Each row of a before or after table is a point. One or more steps were done to the points. Then noise was added and the rows were shuffled. The steps act on columns, c1 being the first. What was done? A step turns or swaps two columns, mirrors them in a line or flattens them onto one, adds a multiple of one to another, or multiplies or shifts one. Angles are multiples of 10 degrees, from the lower column toward the higher: turns from -170 to 170, lines from 10 to 170 but not 90. Use the fewest steps. Two steps may share a column if one is a turn and the other turns, adds or multiplies; they go together, in the order done. Otherwise the lowest column goes first.
In the rows, 128 means zero.

Before, 12 rows:
[[146 116 130]
 [133 120 132]
 [170 125 142]
 [133 123 162]
 [142  99 164]
 [136 137 135]
 [132 169 186]
 [126 183  91]
 [135 181 107]
 [134 185 124]
 [127 121 160]
 [167 172 160]]
After, 12 rows:
[[141  97  92]
 [137 185 131]
 [166 171  93]
 [133 140 123]
 [127 185 166]
 [133 125  95]
 [144 118 129]
 [134 180 147]
 [170 124 118]
 [125 120  95]
 [131 168  71]
 [135 116 123]]
Steps: multiply c3 by -1

Before:
[[155 103 114  87 111 126 135  89]
 [139 142  19  99 116 118  98 145]
 [130 124 138  76  96 111 116 127]
 [100  90 138  82 104 109 140 112]
 [ 94 153 128  99 109 179 132 148]
 [103 111 142 153 113 138 109 138]
 [143 150  65  94 139 115 132 146]
 [102 151 106  88 119 117 114 110]
 [ 98 150 118 177  83 152 137 152]]
After (9 x 8):
[[101 153 104  87 119 117 120 110]
 [140 142  21  95 117 120 101 146]
 [142 151  62  95 138 114 136 146]
 [ 96 155 131 100 107 181 134 149]
 [ 99 148 119 178  87 152 130 153]
 [156 104 114  88 111 125 140  91]
 [102  88 133  85 100 107 148 111]
 [130 126 141  77  97 109 125 125]
 [106 108 141 151 113 136 105 138]]
Steps: turn c4 and c7 by -10 degrees

Before (13 x 12):
[[ 81 148 133 108 110 142 129 104  99 111  97 132]
 [ 89 150 126 123 130 149 169  97 174  93 152 183]
 [ 97 125 144 171 129  79 153 126 169 119 101 123]
 [ 92  78 140 110 132 127 123 139 158 119 139  95]
 [132 180 175 116 123 136 112 118 143 186 145  88]
 [115 160 139 122 145  98 128 113 185  97 113 174]
 [169 172 141 101 138  96 123 106  92 116 128 111]
 [102 166 171  98 112 135 154 129 153 110 129 100]
 [ 84 175 172 151 109 139 114 130  88 105 123 136]
 [ 87  93 211 164  71 136 115  88 169  95 118  81]
 [193 179 141 126 113 124 121 125 139 109 102  98]
 [ 89 174 133 141 144 122 111 113  92  99 105  80]
 [ 91 180 131 148  89  98 100 117  94 103 119 104]]
After (13 x 12):
[[ 88 182 140 146  96  98  98 120 128 105 117  54]
 [106 167 160  91 114 132 154 130 124 114 125  49]
 [ 90 174 137 138 149 121 109 113 125 104 107  27]
 [ 90 148 123 125 129 148 168  96 127  94 157 135]
 [ 86 175 176 137 111 141 117 127 127 102 123  85]
 [ 84 149 124 107 107 147 131 105 121 110  96  83]
 [ 91  77 131 103 131 124 123 139 126 124 141  42]
 [170 180 130  93 138  95 121 111 124 116 124  60]
 [134 182 172  97 121 140 114 118 127 190 145  37]
 [192 175 138 121 111 120 122 122 127 106 101  47]
 [ 89  96 218 134  67 133 114  86 125  95 116  29]
 [ 95 127 158 160 125  76 152 126 129 116  98  70]
 [115 160 132 119 142  98 125 116 132  93 110 124]]
Steps: turn c3 and c4 by -20 degrees; multiply c9 by 0; shift c12 by -50

Before (14 x 20):
[[147 144 176 145 165 114  55 131 134 123 114 152 161 135  88 135 144 146
  138 162]
 [122 116 202 126 159 155 106 132 118 159 123 125 103 113 119 153 119 185
   70 151]
 [130 156 129 192  96 161 138 100 135 120 168 137 110 147 125 129 156 142
  105 162]
 [182 134 143 106 151 146 142 124 133 124 127  69 146  77 124 113 137 137
   98 139]
 [116 123 141 147  93  88 108  84  99 104  99 138 132 173 106 111 112 154
  168  98]
 [162 132 160 205 129 107 139 156 123  81 116 138 121 102 134 142 145 125
  121 176]
 [136 125 137 100 151  96 117 117 159  77 127 163 131 168 124 115 153 131
  157 120]
 [ 76 103 128 113  92 133 132 133 113 149  75 158  49  87 114 158 102 135
  110 146]
 [114 147 132  55 104  95 146 159 108 107  95 104  96 155 102  98 153 104
  119 107]
 [161 113 141 104 142  99  80 156  84  67 116 168 158  96 121 119 157  97
  108 215]
 [111 135  81 142 126 153 145 180  93 100 131 134 103  59 161  71 141  81
   97 158]
 [ 88 125 166 163 114  96 125 115 139 105 156 154 134 135  84 121 161  92
  111 116]
 [132 169 213 147  89 119  82 118 106 116 109 125  68 115 109 123 134 124
   77 125]
 [148 131 148 129 129 119 134 103 123 189 102 137 136 123 122  83 137 136
  120 112]]
After, 14 rows:
[[160 124 143  93 134  67  79  85 158  95 121 175 160  92 125 114 156 100
  109 215]
 [135 170 141 139  95 119  84 107 116 119 143 119  71 117 110 151 165 124
   79 125]
 [123 120 133 111 169 157 110 121 129 157 117 128 109 113 118 124 143 184
   70 154]
 [165 143 134 200 136  83 141 126 158 108 126 140 121  97 132 138 153 127
  123 173]
 [ 93 108 140 153 116 106 127 137 115  97 155 145 135 135  84 133 166  89
  114 112]
 [115 147 126 137  91 106 105  98  87  90 113 145 131 173 105 147 119 153
  163 101]
 [184 132 132  98 127 124 141 135 123 147 112  74 144  75 127 101 144 134
   99 140]
 [150 148 131 122  98 192 130 126  99 122 123 147 134 125 125  96 140 135
  119 117]
 [110 131 127 132  84 100 144  93 186 150 135 133 102  61 160  90 124  86
   97 161]
 [131 108 136 184 111 118 138 135  92 161 179 119 110 149 127 154 149 141
  106 162]
 [ 73 152 120 103 124 150 130 111 138 132  87 179  49  86 112 175 107 134
  109 148]
 [148 147 143 142 161 123  55 135 134 110 138 150 159 135  87 103 157 149
  137 164]
 [136 133 137  85 130  78 117 158 117  90 137 161 133 168 122 102 154 130
  156 120]
 [113 166 136  45  91 107 145 111 160  99 116 106  99 155 103 126 157 101
  121 104]]
Steps: turn c2 and c11 by 50 degrees; turn c11 and c12 by -20 degrees; flatten c3 and c17 onto the line at 70 degrees; shift c4 by -10; turn c5 and c16 by -50 degrees; swap c6 and c10; swap c8 and c9

Before (9 x 64):
[[133 123 122 143 123 140 135 132 135 129 101 126 138 116 128  97 160 102
  117 149 120  99 149 156 120 111 130 111  94 104 107 120  56 140 139 123
  133 139 106 184 126 119 143 111 116 137 121 140  85 158 139 140 145 129
  113 122 116 142 152 144 116 125 109 105]
 [137 120  98 122 135 143 115 111 145  96 122 116 137 119 114 143 114 140
  111 249 114 119 148 149 139 150  94  98 127 132 111 126 124 172 113 116
  143 217 122 147 141 170 169  94 113  59 110 142 103 125 122 125 135 146
  109 152 137 155 124 148 109 124  74 145]
 [126 139 131 147 139  76 132 123 143 135 107 132 152 123 108 103 108 106
  112 112 116  99 137 103 128 148 156 104 125 106 117 130 127 167 143 135
  170 119 114 109 147 123 181 126 124 126 124 139  90 113 150 162 124 138
  138 146 152 103 148 124 130 177 131 103]
 [140 133 129 138 117 145 114 117 112 130 126 143 131 121 135 170 165 136
  166 132 121 127 124 149  92  95 119 126 119 151 168 130  99 178 130 164
  150 137 195 120 122 152 132 132 121 133 131 130 152 144 180 125  86 143
  200 143 157 149 141 140 144 123 139 139]
 [149 150 101 143 122 139 118 160 127 143 113 142 134 112 108  99 134 127
  112 123 130 194 145 157 126 150 150 107 127  98 143 120 117 121 146 131
  123 113 126  94 140 128 141 122 121  19 142 126 123 157 117 122 162 138
  116 153 127 107 136 134 142 123 119  95]
 [133 153 146 146 116  96 117 143 130  96 113 128 142 101 114 107 105 135
  161 118 106 178  94  92 119 133 139 118 132 105 118 124 135 132 115 141
  154 116 154 110 126 117 152 146 133 135 111 143  97 156 118 135 154 128
  146 144 123 152 157 157 117 137 137 100]
 [147 119 118 141 127 101 118 111 139 144 113  97 129  88 143 155 108 141
  102 115 118 100 133 127  97 133 158 131 125 107 160 139 127 129  65 122
  122 164 116 122 128 113 133 137 120 118 133 138 166 117 124 143 138 126
  134 159 133 154 139 152 137 123 130 131]
 [132 140 105 131 134 138 173 130 145 127 119 127 147 102 121 106 111  59
  112 134 111 122  90 133 121 141 121 129 131 123 131 119 120 138 132 125
  125 111 138  92 143 120 158 135 149 136 113 144  85 136 117 128 143 142
  107 152 117 113 155 113 147 125 141 131]
 [131 120 126 141 121 146 142 131 141 129 111 119 132 107 151 120 139 112
  101 112 134  97 118 134 123  88 149 127  41  99 117 118 119 125 136 116
  139 119 120 101 155 112 134 148 145 128 116 139  86 137 164 125 149 124
  124 147 120 137  12 133 141 123 133 114]]
After:
[[134 137 105 130 135 139 137 130 145 130 172 127 148 101 120 105 110  60
  111 132 111 123  88 135 122 138 120 130 131 125 131 118 119 138 132 122
  123 109 140  90 143 120 160 135 147 136 114 143  85 156 118 125 144 143
  107 155 116 110 158 114 148 124 148 131]
 [151 148 101 145 122 139 143 160 127 142 116 138 135 113 107  97 135 128
  112 122 131 195 145 158 127 149 150 103 128 101 141 119 119 123 149 131
  125 112 127  93 140 127 142 122 123  18 141 126 123 134 117 123 162 139
  115 154 126 105 136 134 141 121  92  93]
 [140 132 129 139 116 146 132 118 111 130 114 142 134 122 133 171 164 136
  167 133 119 126 125 151  95  95 119 124 120 152 169 127  99 178 129 166
  151 137 196 119 122 153 132 133 120 132 132 131 152 158 178 124  87 144
  201 141 157 148 141 140 143 125 137 139]
 [133 152 145 147 114  99 144 142 129  94 118 127 143 102 114 109 105 138
  162 117 105 180  91  91 119 134 140 118 132 106 116 126 135 133 116 142
  152 114 155 110 124 116 152 147 135 136 108 144  98 165 116 135 154 128
  147 144 122 155 155 159 118 139 128 101]
 [126 136 130 149 139  75 151 121 144 133 131 128 151 124 106 104 111 105
  114 112 116  98 139 102 127 149 156 105 125 106 117 127 125 166 145 134
  169 120 113 110 147 124 183 125 124 125 124 140  89 119 152 162 123 137
  139 145 152 103 146 125 131 177 144 105]
 [135 120 122 143 125 139 156 133 138 130 136 125 140 118 128  98 160 101
  117 148 119 101 146 158 117 111 130 111  95 105 107 122  56 141 138 122
  133 139 105 182 126 117 145 114 119 138 122 142  83 121 137 140 142 128
  114 122 114 139 150 142 117 126  73 107]
 [138 120  99 122 136 142 133 111 143  94 115 112 137 119 114 141 113 140
  112 252 112 121 148 148 139 148  93 100 129 133 110 125 123 172 112 115
  144 217 121 148 141 171 170  93 112  59 111 141 103  39 122 128 134 149
  109 153 139 154 122 149 109 124  26 146]
 [147 119 118 139 130 100 143 112 138 144 118  97 128  88 144 157 111 139
  103 115 118 100 133 127  96 133 157 135 125 108 160 138 127 127  65 122
  123 163 116 123 128 113 135 136 120 118 133 139 165 122 123 143 138 126
  132 158 133 155 138 153 137 125 137 132]
 [130 122 124 139 121 147 143 130 141 129 143 120 132 106 149 121 140 108
   99 113 134  98 117 134 123  88 145 128  41  98 117 117 119 126 134 117
  140 120 120 100 151 112 134 146 143 128 115 140  86 141 164 125 149 123
  124 149 120 136  11 130 142 122 132 113]]
Steps: turn c7 and c11 by 90 degrees; turn c12 and c28 by -10 degrees; multiply c63 by 2.5; turn c50 and c63 by -40 degrees
